Each wall is flat, endless, passes through zero and stands at right angles to its row. A trip goes straight from one point to another. List the walls that it crosses, first one first.

Walls:
(1): [ 22 -24  -9]
(2): [-12 -23  -3]
(3): [-19  43   5]
(4): [-12   0  -9]
(5): [-43  50   4]
(6): [-24 -19   8]
(7): [-22 -35 -18]
(8): [ -3  16 -33]
Trips:
[-11  31  10] to [ 8 58 31] => 4, 8
[ 48 -67 -40] to [ 18 -69   2] => 8, 6
[ 36 -23 -25] to [ 41 -71  25] => 8, 6
[  4 -29  11] to [-2 28 44] => 7, 1, 2, 3, 5, 6

Walls:
(1): [-38  -6  32  27 -25   2  41  12  18 -18  24 -45]
(2): [-49  25   5 -21 -15  32  -7  16  21  16 -36  17]
(3): [-14  -5  23 -27 -74  22 -24 -40  41  -3  61 -14]
(4): [  5  -2  69  16  26   7 -39 -38 -23 -19 -34  49]
(5): [ -8  19   4  -3  -8  26  -5 -54 -46  18 -20  63]
(6): [ -7 -62   1 -60   2  48  47   0 -17  23 -39 -18]
(7): [ 12  16 -32 -15 -14 -42  93  45 -24  26  -5  -7]
(8): [-18  15   8  20  32 -35  52 -10 -39  -1  -1  17]
(9): [-18  18  34  -9  -8  -3  -1  18  41  -9 -34  41]
Trips:
[ 18 -48  43 -20  45 -25   6 -44  13  28 -67 -20] to [  3 -34  18  62 -19  19  46   7 -34 -31 -33  19] => 1, 7
[ 11  52   7 -25  63 -25  59   4 -15   6 -25  17] to [ 19   3   1 -34  25 -21 -46 -15  17  16 -54  12] => 7, 8
[38 25 46 -5 38 34 22 50 20 23 -3 23] to [ 26  17  34  -4 -18 -20 -37  31  -6 -25  30 -23] => 8, 6, 1, 2, 7, 3, 9
[ 19 -24  10  -6  22 -21  25  63  29 -23 -34  -8] to [ 54 -32 -29 -14  16 -48 -11 -12  37 -65  -7  30] => 8, 1, 6, 4, 7

Walls:
(1): [-31  26 -24   8  36 -23  44  -4  21 -54   6 -40 -13 -75  46   2  -4  13
 -28  22  38   3  -4 -26  28  10  -4  -1  29   1  34 -49 -27  -6  15 -33
 -19   3 -44 -42 -24  33 -20 -37  -2  40   9  17]
(2): [ -6   2 -45 -24   9 -44  29  56   3  14 -32 -41 -21 -95  13 -41  27 -17
   6 -45  21  14  -4 -27 -37   0   2  21  30   8  41  22 -31 -33 -10  -1
  27   3 -58 -43   3 -24 -19  -1  45  25   9 -68]
(3): [  0 -14   3  20   5 -13  -7  57  21  11  22 -37 -39  16 -24  27 -32 -23
  -7 -26 -23  -8  38  24  38  21   0  -3  21  37   0  17  56  54 -16  43
 -49 -52  35  13  35  -6 -10 -11 -31   0   9 -55]
(4): [ 20  20   5  -8  12  20  -5  -3  16  14   1 -26 -33 -46  -5  25  52  20
  16 -43 -23  -4  34  -2 -21  14 -74 -70   3   2 -45  32 -50  12  -5 -85
  19 -20   3 -11  32   1  68 -39  17  -3  -1 -32]
(5): [-22  54  51 -18  13 -11 -46 -16 -22   8 -37  46   3 -15  40  37 -46 -29
  -6 -36  28  22 -24  -6 -58   3  25  -5 -13  21   3   3  -6  20  17  10
 -12  -8 -10  69 -51 -16  49  13   1 -31  11  46]
Trips:
[  0   8 -31   8   3   4  17   4  42 -26 -80 -55  10   7 -36 -24 -14 -18
  -2 -10   0   9 -13 -21  -1  23 -12  60  12   8 -38  -8 -43  37   3  37
  56   3  10   6 -13  32  16 -19  21 -35 -18  -8] to [ 39  10   9  -6 -63  42   8 -11  -8 -13  38  10  62 -41 -15  -3 -37  -8
 -39   2 -42  11 -60 -55 -17   5  -3  24  -4 -26 -70  20   1   0  14  -7
  37  31  42  47 -22 -29  -2  47  42 -64  -3 -12] => 1, 5, 4, 2
[-27 -19  23  11 -41 -12 -23  -1  28  24 -44  39 -12  13  24 -56  -7  25
 -28  -7  23  35 -16 -59 -58 -27  -1 -26 -11 -41 -33  25 -64  22 -20  -2
   9   2 -49  -2   7  11 -24  -1 -18 -29 -39 -32] to [ -8  27  29  -5  44 -13 -12 -17  45  19  -1   2  23  20  19 -20  47   0
 -13  14  26  50 -71  14  15  -4  39 -34  23  20  34 -21 -27  18   8  14
 -34  -6  13  23   5  24 -43  -8  39 -43  27  53] => 4, 1, 2
[-24  31   1   9  -4 -57  10 -50 -14 -71  11 -32  35  -5  -2  60 -60  12
 -24   8 -26 -21 -21   3  29 -72 -56 -27  -3   2 -33 -29  46   7  17   3
 -80   0 -66  13  -5  50 -19  51  27  20  -1 -16] to [-47  25  30 -23  10 -14  26  18  34 -16 -13  -1  20 -59 -53 -23  18 -16
  -7  -7 -14 -24 -41 -20  24   0  17 -13 -30   7  35  -2  10 -35 -32  36
  43  73  12  -5  48  46   6  12 -33   8   4   5] => 5, 3, 2
[  2   6 -41 -23  32 -25  11 -50 -63  11  54 -21  26  24  -7  28 -51  49
  20 -17  19   1  10 -19  19  18 -19  -8  67  15 -39  59 -48   6 -37   2
 -25   1  63   8   6  58  27  32  34  45 -34   8] to [-10  -6  50   5  29 -35  47  25 -12 -29  24   5 -66   3 -28  -9  48 -11
  17 -31 -26  13  24 -37  -9 -40  -4  22  52  24 -23   3   1 -73  28  10
  11  -5   6 -17 -57  43 -25 -11  -3  17  29   2] => 1, 2, 3
[ 21  24  12  26  -1  23  37   3   3 -64 -20 -26  25 -29  23  28  10  10
  38   7  -3  38   4  20  22 -12 -26  -2   6  40 -24  10  29   6 -31 -20
 -51  16  -9  72   2  -5  34   5 -12 -31  11 -13] to [ 31   5  33   2 -40   4 -65  40  22  24 -48  10 -10 -30  13  71 -29 -52
 -37  32  36 -23  -3 -31  -8   4 -52 -32   5 -35 -37   3   6  50 -33  22
  30   8  25  58  20   8  23  27   6  27 -14 -35] => 1

Walls:
(1): [ 29 -18 -10 -29 -14 -15  42  17 -41   9 -68  52  39  23  23  22   6  15
  -2  52  54  13 -40 -52 -40   6  50   7  22  25 -31  11  16  14  -2 -12
  33   2 -21  24 -12 -35  21   0 -11   4  32 -19]
(2): [ 42 -22  34  34 -34  20  33  14  -5 -40  12  -3  18 -20  29   9 -30  -8
 -75  21   4  25 -28 -22 -25 -31 -17  52  23  34  12   6  -9  -5  -7   8
  53  17 -39   4  27   1   5  -2 -14  -2 -28  15]
(3): [ -7  14 -31   6  22  13  40 -27  19  -1   2  62 -28  -8  41 -29 -11  15
 -50  20 -22  -9   5 -26 -17  -6  -8  18 -25  10 -32 -19   7  15  33 -40
  11  24  12   0   5  -4  -6 -43  -7  42 -11  -6]
(4): [-40  24  18  10  11 -31 -17 -20  31 -28  19  23 -27 -50  -2  15   6 -23
 -66 -22 -36 -19 -34   8 -41  -8   5  18 -17 -55  31  -2  -1  32 -31 -93
 -34  -5  28  -1  65 -14  34   6  18 -18  23   0]
(5): [ 14  26 -36  10 -26  15  15 -20 -46 -58   8  27  -2  19 -12  -6  -9   4
  22  15 -14 -10 -21   5 -33   4  14   6  38  11   9 -13  17 -17  -9  -8
 -16  -5  49 -31  -8  17  39  -6 -39 -20 -25  17]
(6): [ 47 -23 -29  22 -12 -23  14  -6 -35 -25  -7   7 -15 -11 -12 -45  28 -62
 -40 -10  -9   3 -27   2   8  45  40 -29  -3  35 -37   3  39  28  24  13
  20 -25  -1 -13  -3  21  -7 -63  -3 -27 -95 -10]
(7): [ -9  -5  32   5  40 -29 -43  24   1  64 -47 -24  42  -9  -6  13  22  18
 -16  -1   1  15  -5  11  42  29  11 -17   5  31  46  11  60  -3 -32   3
 -35   0 -11   8 -26  52  18  25  34 -12  23  49]
Trips:
[-16  -5 -35  25 -13 -31  -4  19  35 -15   9   4 -52 -26  42  26 -24 -23
  37   0  45 -28 -10 -13  37 -60  30 -17 -17  -1 -44   7 -26 -30 -13  57
  29  -7 -45 -13 -18   8   2  31  24 -27  42   0] to [-37 -22 -21 -62  36 -13  10 -17  -4  10  46  20  -4  -9  35   9 -64   7
  27  -8  18 -54   9  -8   6  40   7 -15   9 -38 -39 -36 -43 -18   4 -34
   1  36 -62  -2 -14   2 -31  45   2  -7 -40   6] => 1, 3
[-26  -5 -89 -19 -15  22 -12  -5 -19  46  38  14  13   3  26 -12 -36  54
 -22  52   3  17  14  30  -3  23  -6  45  17  64  -7 -35   6   3   3  -1
  94 -29  43  -2  10  31 -37   7  25  24   5  11] to [-39  46   9   6   5  25   4 -22  13   0 -50  -1 -28   1  11 -21  16  22
   9 -31  14 -33 -31  -3   7 -27 -31  41  -9 -24   9 -28 -42 -37  34  23
  63   6 -23  14   4  21  47  33 -28 -12  34  10] => 1, 5, 4
[-15  20  23 -17  -2  20  10  13 -67 -37  10  77  42  20   2  29  23  15
   9  -7  22   7  56 -25 -10   0 -37 -33  20  -7  42  25 -16 -27  58   5
 -67  11 -38  62 -12  -5   6  27 -80   7   3  33] to [ 49   6  -2 -39 -14  23   0  -5  -3 -42 -51 -28 -12  21   8   6  38 -12
  28 -26 -27  -6 -31  -4   2 -33 -12   5  -4  20   8  -9 -18 -27  35  37
  11   0 -18 -51 -11  40  45   2 -38 -37   3 -24] => 2, 6
[  7  20  -1  -3  13 -13  -4  30  10  35 -57  44 -18 -21  77 -42  -8 -30
  40  59 -34  29  31   8  38  18  -8 -46  37 -16   3   3 -29 -27  20   5
 -48 -15  11  20  22  14  54 -13  20 -51   5 -15] to [ -7 -66 -27 -71 -29   1  37  -2 -38  50  -6  32  -5  36  35  29  40  34
  -5 -28  28 -32 -13  19 -40  -6 -29  33  13  -4  -8 -12   0  27   3 -18
  -6  40 -48  17 -32 -18  -7 -14  22  16  19  54] => 5, 6, 2
[ 35  27  55  22  -8  23 -21  33 -12  -2 -14  -6 -27 -53   7 -27  24  29
  20 -27 -27 -23   9  30 -21  -2 -20 -20  -9   7 -26 -39  24 -19  10  19
  33 -23 -24  34 -26 -26 -15 -57  -6  -1 -17 -53] to [ -2 -51 -52 -12 -33 -30  17 -22 -36 -35  31 -25  14 -16  29  15  31  44
 -10  10 -16 -42 -36 -38   6 -45  15  -8  -8   9 -24   2  41 -16  46   4
 -36 -36  -3  37  16 -21 -20  11  29  17 -20  -9] => 1, 5

Walls:
(1): [-19   0 -14  25 -32  15  25 -34  49  23   3 -17   0  25  -4  16 -43  42
  32 -50  -7 -18 -10  17   3 -16  24  15 -17  -4 -20  34 -48 -35  28  -1
 -23 -20 -67   2  -6   8  24 -12  18  44  11 -22]
(2): [  3  -9 -17 -17  34   8 -40  39   2  14 -51 -11 -15  -7 -18 -20 -48 -30
 -53  16  35  10 -47   6 -10   5   3 -14   8  38 -48  16  -7  25  -6  24
  38 -18   7  -4   1  -1  21  -4  14 -20 -25 -22]
(3): [ -7 -35  13  22 -37  -7  64 -11 -34  -1  22 -12  19  -6  15 -16  15 -36
   1  61  24 -16 -25 -26  16  11 -21  -4 -11  -3  18  18 -25 -18   1  38
  59  -9 -21  27 -17  26  25  27 -39 -11   1 -14]
(4): [ -7  -8 -24  -4  -6 -20  32 -26  24 -27 -51  12  22  29  -8  -4 -25  -5
  15  22   8  13 -23 -35   0 -33  -5 -19  -4   2 -41  17  18   3  58   8
  29 -25 -32  -9  15  12 -63  36  22 -25  31  36]
(5): [  8 -10   7 -12  23  37 -54 -37   9 -25 -10   6 -28  -9  14 -35 -22 -28
 -22  36   8 -11  -8   9  -1 -30 -22 -63  19  30  24  29  -1  37  -1  17
  72  23  29 -34  -3 -36 -14   7   3  -5 -11  21]
(6): [ 11  -3 -33  30 -26  24 -16   0   0 -21 -19  -8 -11  18  25  15   8  -1
 -23  -1 -53  -6  24  29  -3  14   3  -6  25 -29  51  26   6  -3  17  -1
 -28 -15   3  18  20 -10  23 -54 -26  -4 -10  -3]
(7): [ 25  23 -11 -29  22 -22 -35  10  19   3  -5 -52 -25   8  47  36  29  22
  16  61 -19 -68 -26 -13  50   4  14   7  -5 -35  17   6  17  32  24   2
 -24 -14  27 -23  21  -8 -24  16   1  47  38 -15]
(8): [-29  -3  20  -4  23  35  41  -5 -12   7  36  -3  15   9  -7 -14  -7 -19
  40  26   6 -36  -1 -33  -1  47 -10  23  33 -17   6  34  20 -36  27 -56
  31  13  26   8  14  14  18  29 -13  -7  12   1]
(9): [ 15 -34  22  37  30   2 -23  15 -35  -5  21  27 -45 -15 -36 -10 -10 -23
 -19  21   5  30 -16 -24  -3 -18 -12 -10 -16  25  26  -5   3   4 -22 -13
  16   6  10 -14   2 -44  44  11  32 -13   1 -17]
(10): [-14  34  10  26  20   7  54  -7  24  -6  12   3 -14  20 -39 -18 -36  -2
  13 -26   1 -30   1 -15 -19  11  -3  -7  -6 -75 -27 -22  13   9  27  35
 -13  18 -50  49 -10  45  -3 -60  16 -31 -88  95]
(11): [ -5  33  -2  -2  -6   0 -22   3 -41   8  33  26  52  11   3  -4  23  -3
   2  20  -6  42 -13  42  28 -32  19  24 -24 -54 -52  20 -31  -5 -25  -9
  11  21   7  17 -23   7  13  15  15  12 -23  31]
Trips:
[-36  14  27   5  -3   4  -3  40   1 -82   8  20 -49  13 -27  23  -5   5
  -4  -4  18 -30 -19 -33 -30  -8 -12  11   2   1  18 -31 -57 -55  -5 -41
  29  13 -29  -4   2  -3  36   5  -4  27  -8  -3] to [-26  12  16  10  12  39  15 -29  15  44  16  29  -3 -19 -61 -19  -8 -26
 -17   5 -36  -2  18   7   8   7   9  -8  -8  17  28 -30 -17 -23 -16  33
  14 -26  23  41 -16  -3 -41  -4 -39  -5  19  30] => 5, 1
[-16  26 -42   1 -30 -33 -12 -37 -12  27  12 -17  15  13  43  17  -4  -9
   2  28  -6 -11 -23   9  12 -42  -9 -32 -27  15 -39  37  -8 -14   7 -34
  19   9  24  -1  33  16  30  13  49  -5  13  -3] to [ 26   7 -28 -36 -14 -55 -33   8  35 -28   1  36   3 -24 -15  -6  30   0
 -32  57  20  16   1   2 -23 -13 -23   0 -80  -8 -33  22  20   6 -22  39
  26  32 -53   2  -3  30   6 -53  27 -54  -5  -5] => 8, 9, 1, 10, 7
[ 20  24  -7   7 -17  26  47  42 -37   3  42  -2 -69 -53  33   7   5  40
 -23 -50  15 -25 -18 -39 -25   8 -20  23 -10   9 -23  -8  -7 -28  56  12
   3   8 -29  -9  -1  -5 -50  34  19 -18 -22 -24] to [  0  12 -24   7  14   0 -12  -1 -31   5   5 -20 -26   7   2   1 -25  -6
 -15  27 -42  24  11  -2 -33  40   8 -14 -16  41  14 -26  47 -13 -15 -10
  33 -14   6 -24   0   9  -4  25   4 -45 -12   6] => 2, 1, 5, 10, 3, 6

Walls:
(1): [ 35 -14  -1  46  -3 -37   8  40 -16  23 -41  30  17  34  22 -64   5  12
 -12 -71  14  58 -41   1  -5 -51  -9   5   3 -25 -28 -20 -23  12  11  19
 -26  12   6  41  42  -4  29 -12 -17  26  48  50]
(2): [ -1 -21  52  12 -21  63 -16  41  39 -31  19  17  11 -27   7  15 -30  -4
  18  30 -43  36  31  24   6  -9  13  -7   5  -9  34  -6 -42  65 -11  30
  39 -19  11 -22 -47 -51  24 -25  16 -17  -5   6]
(3): [ -7 -16  15 -10  27  -5  24  10  -4  14 -26  39  -5  -6  19  15  11 -37
  33  66   3 -20  38  34 -43  24  67   9  28 -48 -12 -10 -17  12  -2 -13
 -27 -22  18 -10 -27   3 -30  -9  12 -24  26  20]
(4): [ 20 -29 -18  -4 -43  10  26   6 -28   4   0   0  28  -8   1 -15 -44  15
  56 -59 -42  10  62 -47  -6 -72  -1 -39  35 -28  36 -31  31  -2  -7  -2
 -33  -2   9  16 -18  54 -39  15  -5  -8  27  33]
(5): [ -2 -22  21  31  20 -12  -9  22 -27  17  27 -29   2   2 -20   9 -55 -14
  12  76 -19  51   1  35  -2  48 -15   8 -36  -5   8  -2 -36 -10  22 -13
   4 -29  -7 -26  12  16 -34  13  25   5 -38  73]
(6): [-26  -2  26 -14 -27  39  12 -12  30 -24 -43 -23  -5  15  -4 -44   8  -7
  30 -35  22 -27  -4 -24   3  -3 -38 -15 -29   3 -60  37 -20  -9  52 -12
 -43   8 -12  -6  58   6 -57 -38 -19 -17  -3 -31]
(7): [ 31  -7  22  28  -5 -24   5  24  10  20  57   7 -35 -51 -37 -55  29  17
  37  18  35  20  -5 -35  22  25 -20  29 -43   0   2 -54 -64 -53 -35  -6
  -5  15   9 -26 -36  -9  -4  21   8 -32 -60  44]
(8): [-62  50 -26  23  -8 -32  42 -37   7  18  53 -45  30 -12  41 -35   9  46
  16  12 -64  -7  -6  31  -6 -49  16 -25  -3 -28 -17 -64 -12 -40  -4  32
 -20 -12  -1 -17  32 -14  -4  26   9 -45 -19  26]
Trips:
[ 11 -17   1 -15 -14 -36  28   4 -80 -48 -50   3 -71 -49  38  36  31 -11
   6  -8 -28  15 -31 -42  23  -2  33  22   1 -25  -5  39  45  30   9 -22
 -19 -38  35 -14 -23   1 -10  13  17  16 -23 -40] to [-31 -40  32  -5  63 -10   5 -26  47  -8  -1  31 -27  12  66  42   8  31
  14  84  -1 -13 -12 -41 -38   6 -61  23   8 -24  -2  37 -47 -18  20  36
   9  -6   1  36  30  -7  52 -56 -14  25  32  32] => 4, 2, 6, 5, 1
[  8 -23  36  20 -24 -19 -14 -18  -5  78  31 -64 -36  -8 -27 -21 -32 -45
  25  33 -30  12 -15  27   2  11   6 -10 -20   0 -57 -12  28 -21   5  36
 -40 -13 -19  -8 -38  15  -7   0 -29   5  36   2] to [ 18  39 -11  49 -44 -28 -37  35  17   7   0  10 -32 -20   5   0 -44 -12
 -22   9  19 -27 -59  -3   3 -14  50 -19 -39 -11  48 -57 -24 -14 -22   5
  11  47  39  -6  10  24  -4 -18 -27 -28  17  -9] => 1, 6, 4, 3, 2, 5
[ 25 -62  71  56 -29  35  -5   7 -36   6   9 -36  -1  -9  -1 -20  -7 -10
  51  12  25 -57  13  12 -65  24 -15 -16 -28  24   3 -78  21  -3  22  -8
 -15 -14 -11  27 -36 -52  48 -30  -6  32 -83   9] to [ -4   7 -13  36 -28 -23   3  51 -32 -41 -34  49  18 -25   4 -24  28  17
  49  18 -31 -25  -5  73   9 -11  14 -16  14 -35  -4 -73  14 -15  30 -21
  17   5 -34  41  23 -13   2 -56 -19  19 -28  12] => 4, 8, 1, 6
[  3 -22  49 -24  30  82 -24  12 -18 -20  26  17 -44   3  10 -15 -15   3
  28  25 -39  25 -12  29  15  40 -10   1 -33 -35  -1  21 -44  48  13 -49
  32 -17  -2  -3 -73   2 -54  -9  -9 -60  -5  -4] to [-37 -18  31 -19 -66 -53  28  14 -53   3 -20  12  44 -23 -13  78  44 -27
 -38  -4  24  10 -17 -12 -19 -29  17  -5 -45  10   8  35 -12 -22  -9 -36
   8  44   7  72  37  41 -18  36 -42   0 -13  71] => 4, 2, 1, 6, 7, 3
[ 37  78  25  17 -22  43   1 -61  -8 -18  50  -1 -26 -13 -14  15  13  15
 -42 -59   9 -61   3 -37 -11   6  40 -13   1 -25 -34   6   6 -31 -13  20
   7 -29  29  32  58 -29 -41  22  -5 -16 -27   4] to [ 13  -1 -23   5  31 -26  29   1 -57 -16 -36 -17  35 -49   1  -1  -6 -33
  22 -22  18 -13  17  26   1 -32 -69  -2  31 -40 -30  16  14  25  24  23
 -19  -9 -69 -65   2  14 -27 -19  19  15 -26  53] => 4, 7, 1, 5, 3
